Each row is a point. The points of each table are mixes of a few directions, plus a little noise. Count the directions of each table, and those that both share. Where both have some left over, give the other angles between the two spaces (their principal angles), to ten degrees, smallest first.
In the rows, 128 means zero.

First (6 x 3):
[[102 123  60]
 [210 110 143]
 [ 68 149 163]
 [124 126 113]
 [ 88 148 191]
 [178 111  98]]
Second (5 x 3):
[[133 127 126]
 [163 117 116]
 [132 127 127]
 [200 107 105]
 [ 14 163 166]]
Directions: first 2, second 1, shared 1

First (9 x 8):
[[190 167  54 137   7 166 219 167]
 [ 98 109 163 124 186 109  84 109]
 [172 156  76 134  43 155 192 155]
 [107 115 153 125 169 115  97 115]
 [108 116 151 125 166 116  99 116]
 [151 142 101 131  84 142 161 142]
 [114 119 145 126 156 119 107 119]
 [103 112 157 124 176 113  92 112]
 [109 116 150 125 164 116 101 116]]
Second (8 x 8):
[[202 107 177 136 129 102 215 126]
 [150 114 175 154 146 111 196 121]
 [ 63 106 119  98 146 180  58 130]
 [164 130 142 138 124  93 155 128]
 [111 135  82 126  63 124  95 166]
 [ 95 126 125 103 174 131  50 108]
 [130 138 115  97 165 174 106  97]
 [108 166  89 172  79 110 148 148]]
Directions: first 1, second 5, shared 1

First (10 x 12):
[[201 109  61 194  45 154  52  53 130 103  13  88]
 [116 109 152 107 116 175 196 141 157 126 242  49]
 [135 139 152 107 153 130 124 169 101 140 114 173]
 [176 181 118 104 142 124 149 164 171 132 162 119]
 [ 65  95 141 139 143 111  84  99  86 133  91 133]
 [114 147 109 135 140  82 142 114 154 125 133 154]
 [ 66  67 137 153 112 139  97  76  93 123 111  90]
 [136 181 130 102 179  87  95 165 127 143  99 173]
 [148 141 139 117 138 124 148 163 115 133 117 192]
 [123 110 141 122 112 152 193 136 146 123 198 109]]
Second (11 x 12):
[[107 150  73  92 145  66  95 155 162  96 125 122]
 [144 112 169 156 115 175 153 107 102 152 131 133]
 [139 117 156 146 120 159 144 115 112 145 129 132]
 [159  96 210 182 103 220 176  89  79 175 133 138]
 [102 154  61  83 148  53  88 161 169  89 125 120]
 [116 140  96 107 138  92 109 144 148 109 126 124]
 [169  86 235 199  95 249 192  77  62 190 134 141]
 [119 137 104 113 135 100 113 140 143 114 127 125]
 [144 111 171 157 115 176 154 107 102 153 130 133]
 [101 156  56  80 150  47  85 163 172  86 124 119]
 [109 147  78  95 143  72  98 152 159  99 126 121]]
Directions: first 5, second 1, shared 0; angles 40

First (11 x 20):
[[ 80 119 108 144 126 122 128 127 140 126  93 120 172 141 128 127 143 113
  129 109]
 [ 82 120 111 140 128 122 128 134 137 126 101 122 167 142 129 126 139 113
  126 108]
 [140 131 138 115 135 129 131 148 118 130 155 134 109 132 132 125 117 129
  122 125]
 [249 149 175  96 128 143 127 114 104 132 201 144  24  91 126 134  97 168
  131 180]
 [129 127 122 138 120 128 125 104 136 127 107 123 137 119 123 133 136 131
  135 138]
 [ 85 123 126 116 145 122 135 186 118 129 151 133 143 160 139 116 119 107
  112  88]
 [ 67 117 103 146 126 121 128 131 142 125  87 119 183 145 128 126 145 108
  128 103]
 [190 136 138 133 112 136 121  72 133 128 120 126  95  92 117 140 131 155
  144 175]
 [188 137 142 127 117 136 123  87 128 129 133 129  90  97 120 137 125 152
  139 168]
 [ 81 122 123 119 143 122 135 180 121 128 142 131 150 159 138 117 123 107
  113  89]
 [119 126 123 132 126 127 127 124 131 128 118 126 138 129 127 129 132 125
  129 126]]
Second (8 x 20):
[[147 165 171  90 200 144  82 146 126 115  74  90 134 119 137  96 159 151
  159 100]
 [122 116 114 140 105 123 142 122 129 132 145 140 126 131 125 138 118 121
  118 137]
 [127 125 125 131 122 127 132 127 128 129 132 131 128 129 127 131 126 126
  126 130]
 [ 99  73  63 185  20 104 196 100 131 147 209 185 119 142 114 176  82  93
   82 170]
 [132 136 137 119 144 131 118 132 128 125 116 120 129 126 130 121 135 133
  135 122]
 [124 120 119 136 112 124 138 124 128 131 140 136 127 130 126 135 121 123
  121 134]
 [137 146 149 109 163 136 106 137 127 122 102 110 131 123 133 112 143 139
  143 114]
 [136 143 145 113 157 134 110 135 127 123 106 113 130 124 132 115 140 138
  140 117]]
Directions: first 2, second 1, shared 0; angles 90

First (10 x 32):
[[ 98  98 113 125 198 180  16 143 154  83 148 131  90  92  99 147 153 153
  196 159 131 115 133  72 152 110 121 153 190 103 151 177]
 [149 176  67  91  93 135  64  90 187  31 178 132  66  86  71  93  53 106
  183  92 102  59  68 123  98  92 110 142 133  30  68  80]
 [125 143 103 113 143 156  47 129 169  66 148 126  94  90  88 112 113 117
  179 118 128 103 102  99 102 115 117 131 159  80 120 136]
 [158 183 118 115  71 107 148 121 153 105 120 119 135 122 112  83  89  78
  112  78 132 120  92 153  57 139 126  98  99 102  98  91]
 [128 107 153 143 117 101 207 127  85 192 109 131 161 165 169 148 146 145
   79 143 127 153 156 155 163 140 139 130 100 178 137 122]
 [ 99  92 130 138 162 138 112 160 128 170  92 122 150 151 143 142 189 132
  123 139 157 161 144 121 158 150 147 137 146 179 137 175]
 [123 126 183 151 163 150 113 167 114 141 104 120 160 112 139 129 162 119
  120 141 152 173 159 102  74 152 122  90 146 158 196 172]
 [126 108 121 132 103  94 202 117 102 187 110 131 149 175 160 141 141 139
   85 128 125 136 136 166 182 136 146 144  97 168 101 111]
 [121 113  96 121 101  98 171 124 128 178 101 126 143 176 146 128 150 123
   99 111 138 134 117 165 179 141 153 151 105 163  77 118]
 [154 134 196 150 131 121 199 103  62 129 170 142 132 108 156 156  85 168
  102 173  86 127 173 122 114 104 100 106 107 115 195  97]]
Second (11 x 32):
[[130 145 101 121 112 136  94 147 169 119  99 118 140 138 116  99 131  84
  134  90 161 140  97 134  88 141 136 119 124 127 109 136]
 [114 104 103 127 151 151  94 131 136 123 130 136 116 141 128 146 135 134
  145 139 135 121 122 119 158 114 124 159 134 123 127 136]
 [124 120 110 134 129 141 157 137 104 145 108 149 141 179 148 149 136  93
   83 127 141 125 110 158 127 132  99 163  72 144 127  91]
 [119 163 142 125 160 165  56 169 150  76 111 124 125  89  90 104 154  70
  140 111 152 132 107 104  30 160  96 103 144 115 154 146]
 [126 114 142 144 139 144  93 160 157 153  94 108 165 135 143 115 146 124
  145 118 172 182 143 106 105 135 158  97 154 156 164 188]
 [126 105 103 129  79  77 219 126 117 221  78 121 172 206 171 127 158 124
   69 103 148 156 126 187 192 152 171 143  86 196  72 118]
 [132 122  83 108 117 128  77  93 172  89 168 124  85 105 104 121  86 163
  192 125 108  94 113 109 175  86 149 146 164  75  91 131]
 [153 117 120 129 119 139 108  83 141  92 189 133  97 106 132 141  45 185
  183 150  99 106 141  99 160  57 134 133 147  65 150 119]
 [156 125 155 141  95 103 182 104 117 156 142 119 149 132 160 127  83 167
  125 134 118 149 158 130 141 102 154  99 124 129 151 128]
 [ 87 108 171 134 177 106 232 136   7 174 122 164 121 148 141 190 222 133
   30 187  80  96 156 170 181 185  72 177  83 195 122  78]
 [142 186 177 116 130 119  96 122 138  60 165 112  99  29  76  89 112 131
  163 124  94 108 136  94  49 143 116  67 178  83 142 137]]
Directions: first 4, second 6, shared 4

First (10 x 32):
[[128 128 115 115 121 122 130 126 119 135 123 123 125 127 118 125 127 137
  120 128 127 120 131 136 129 133 133 121 129 136 133 124]
 [129 128 118 116 122 123 130 126 118 133 124 124 125 127 120 125 127 135
  121 128 127 121 131 134 130 132 131 122 129 135 133 125]
 [128 127 176 181 155 152 117 135 168 103 151 146 142 134 165 141 132  93
  159 129 133 160 113 100 122 109 111 157 124  96 106 142]
 [129 128  52  46  86  91 144 116  67 166  92 100 107 120  70 107 122 182
   81 126 120  79 152 172 138 158 154  82 133 179 162 106]
 [127 127 240 249 189 183 104 146 219  71 180 171 159 140 213 161 137  47
  199 131 141 201  94  63 114  83  90 195 119  53  77 161]
 [129 128  92  89 108 111 136 123  98 146 112 114 118 125 100 118 126 154
  105 127 124 105 139 150 133 143 140 107 131 152 144 117]
 [128 128  74  70  98 101 141 118  84 155 102 107 113 121  86 112 123 167
   94 126 123  93 145 160 134 150 147  95 132 164 152 112]
 [127 127 225 233 182 176 107 143 206  79 173 165 156 138 202 156 135  57
  189 129 139 191  97  71 114  90  94 186 121  63  84 158]
 [128 128 122 122 125 125 130 127 123 131 125 126 127 128 123 127 128 132
  124 128 127 124 130 131 128 130 130 125 129 133 130 126]
 [129 129  65  60  94  98 142 118  78 160  99 104 110 121  80 110 123 174
   88 126 121  87 148 164 136 153 149  90 132 169 155 109]]
Second (9 x 32):
[[121  94 115 176 173 130 156 155 110 144 133 154 121 155 106  34  87 144
  138  50 160 135  90 134 131 138  88  93 147 147 118 142]
 [118  83 100 119 160 147 154 126 116 132 137 105 141 150 140 131 101 124
  142  99 124 141 108 142 114 128 142 127 139 129 116 124]
 [127 144 137 192 136  79 130 161 111 207 107 181  82 103  82  48  70 132
  124  58 178 138  80 101 133 146  41 110 138 139 108 163]
 [108 137 128  88  88 118 122 135 144 128 127 117 127  98 135 218 121 100
  148 179 103 129 150 134 122 110 147 141 120 116 133 110]
 [151  87  99 115 174 155 140  86 112 130 131  99 143 149 150 109 128 139
  113 102 140 145 105 129 115 137 149 149 137 119 108 127]
 [ 90 172 155 110  70 127 117 172 146  85 141 114 144 137 137 215 161 108
  152 193  63 100 180 142 135 114 162 111 109 140 165 121]
 [119 237 187 126  45  91  78 151 142 127 119 123 119 108 128 212 190 115
  110 206  73  93 178 102 140 136 139 141  93 133 160 153]
 [157  90 104  84 161 176 131  67 125  82 140  80 166 156 170 145 170 141
  109 149 116 134 137 140 118 127 192 157 128 114 123 108]
 [163 108 124 140 145 128 122  99 141 114 117 180 109  96 103  39 124 151
  115 116 194 137 122 130 144 115  92 124 142 117 122 105]]
Directions: first 1, second 5, shared 0; angles 90

First (8 x 32):
[[ 64 142 126 209 135  48 169 137 149 161 157 220 155 147  59 149 185 207
  128 162 139 218  96  68 101  85 185  57  64 118 157  82]
 [148 133 116 111 107 161 111 135 146 125 113 142 133  98 131 118 109 136
  121 112 127 112 122 121  98 138 112 158 121 148 116 156]
 [157 127 130  91 128 170 116 127 144 119  99 134 133  93 140 123  90 135
  123  77 146 109 142 125  82 169 114 180 124 153  99 196]
 [119 122 152 123 169 108 141 104  94 124 133  78 115 159 147 141 125  94
  135 116 140 124 153 155 164 144 141 123 158  98 127 126]
 [118 129  81 124 103 147 119 123 118 121 127 115 105 127 125 116 147 131
   90 154 144 150  79 147 141 103  82  98 122 121 160 100]
 [120 143 115 138 119 129 118 118 116 135 138 112 122 132 133 124 135 112
  120 146 118 123 113 138 148 111 126 122 140 107 140 100]
 [156  83 146  92 135 137 136 151 127  99 115 107 116 140 143 127 122 115
  146 126 127 111 157 145 146 143 101 125 139 161 120 145]
 [143 144 159 138 128 123 113 128 129 140 141 117 145 127 146 128 111  93
  162 131  83  76 162 124 144 129 164 162 157 117 105 119]]
Second (9 x 32):
[[100 120 123 131 159 110 161 118 136 127 111 168 130 124  97 146 134 188
  104  86 194 200 115 107  75 154 133 109  83 137 130 176]
 [127 128 127 128 129 128 129 128 128 128 127 129 128 128 127 128 128 129
  128 127 129 130 128 128 126 129 128 128 127 128 128 129]
 [125 127 127 128 131 126 131 127 129 128 126 133 128 128 125 129 128 135
  125 123 135 136 127 126 122 131 129 127 124 130 129 134]
 [175 142 135 124  74 157  71 145 115 128 158  60 124 134 181  98 117  26
  169 200  17   7 150 164 218  84 119 159 206 114 124  47]
 [118 125 126 129 139 121 140 124 130 128 122 143 129 127 116 134 130 150
  119 112 153 154 123 120 108 138 130 121 111 131 129 146]
 [158 137 133 125  93 147  91 138 120 128 147  84 125 133 162 109 121  61
  154 175  56  50 142 151 187 100 122 149 179 119 125  76]
 [100 119 124 131 160 110 162 118 136 128 109 169 131 124  96 145 134 190
  103  85 195 201 115 106  74 155 133 110  81 136 131 177]
 [120 126 127 129 136 123 136 126 130 128 123 139 129 127 120 133 130 144
  121 117 146 147 125 122 114 134 130 123 115 130 129 140]
 [128 128 128 128 129 128 129 128 128 128 127 129 128 128 128 128 128 129
  128 127 129 129 128 128 127 128 128 128 127 128 128 130]]
Directions: first 5, second 1, shared 1

First (11 x 32):
[[113 103 117 162 136 124 141 138 130 135 135 115 130 147 143 124 108 121
  136 143 146  95 144 142 144  93 172  82 123 112 141 116]
 [149 132  70 149 115 126 119 121 155 179 114 162 176 113  68 113 117 123
  122 176  98 151  84 146 157 139 141 104 131 105 128 170]
 [ 84 105 156 142 138 121 140 133 138 107 150  97 115 126 158 126  92 146
  123 126 135  94 160 124 130 123 133 128 130 145 140 130]
 [120 123 171 102 109 101 123  62 131 126 138 183 118 159 100 150 142 109
   95 114  79 127 144 189 198 115 111 145 142 166  92 160]
 [134 149 118 108 121 163 126 144 121 107 136 118 113  99 141 123 134 139
  131 114 133 143 120 100  86 161 115 146 112 133 139 127]
 [150 162  77 120 125 150 115 157 144 149 115 113 166  77  95 107 125 160
  126 152 130 173  71  74  70 184  94 166 123 105 140 158]
 [125 120 103 162 148 164 117 227 170 132 116  86 126   7 153  75  66 124
  209 141  96 141 149  66  83 207 125  72 139 138 167  90]
 [ 99 118 184 106 125  95 129  84 125 111 144 138 116 160 129 151 128 136
   95 109 117 116 150 151 157 114  99 171 142 161 106 147]
 [173 145 205  79 159  58 105 122  88 124  74 130 128 164 134 162 201 113
  145  76 144 169 129 106 115 114  45 203 174 139  81  61]
 [136 126  95 144 118 151 145 115 101 127 136 135 120 181 139 136 149 117
  117 136 171 101 119 150 132  76 190  89  97  91 139 118]
 [122 124 116 131 113 157 148 104 101 107 150 137 100 177 149 141 144 118
  111 121 157  97 136 159 138  85 180 100  95 113 136 124]]
Second (9 x 32):
[[138 184  84 143 159 155 136  77  55 131 129 106 175 121 110 171 147 125
  159 139 138 150  82 148 146 110 131  72  62  91 112  69]
 [138 182 112 151 132 156 159  77 133 127 144 132 150 139 135 155 141 122
  149 154 149 122 101 157 149 112 116 107  60 129 124 121]
 [127  68 168 114 114 108 122 193 180 133 120 142  91 120 129  92 101 135
   99 114 115 104 169 103 114 149 141 171 196 144 148 174]
 [130 158 119 139 128 142 143  98 130 126 137 130 138 136 134 141 136 125
  140 141 139 127 113 144 139 119 120 118  91 131 125 124]
 [ 76 107 105  92  98  71  46  98  77  94 120 116 115 153 161 104 162 124
  122  92 106 200 146 115  92 121  88 138 176 156  93  95]
 [117 161 147 143  87 133 158  78 214 112 157 160 109 167 177 121 139 118
  127 158 151 111 137 158 136 117  91 161  88 187 132 177]
 [164 134 139 149 157 164 176 157 143 154 127 129 141 103  95 145 104 133
  133 146 137  85 115 130 150 135 163 115 105  99 149 139]
 [162  66 152 123 166 137 139 233 119 162 101 119 124  76  70 120  82 141
  109 112 109  90 141  90 129 157 189 127 188  77 156 137]
 [ 99  90 125 100 112  86  73 140 101 112 117 121 111 134 140 103 137 131
  114  97 107 165 150 108  99 133 115 143 186 140 114 117]]
Directions: first 6, second 3, shared 0; angles 50, 60, 60
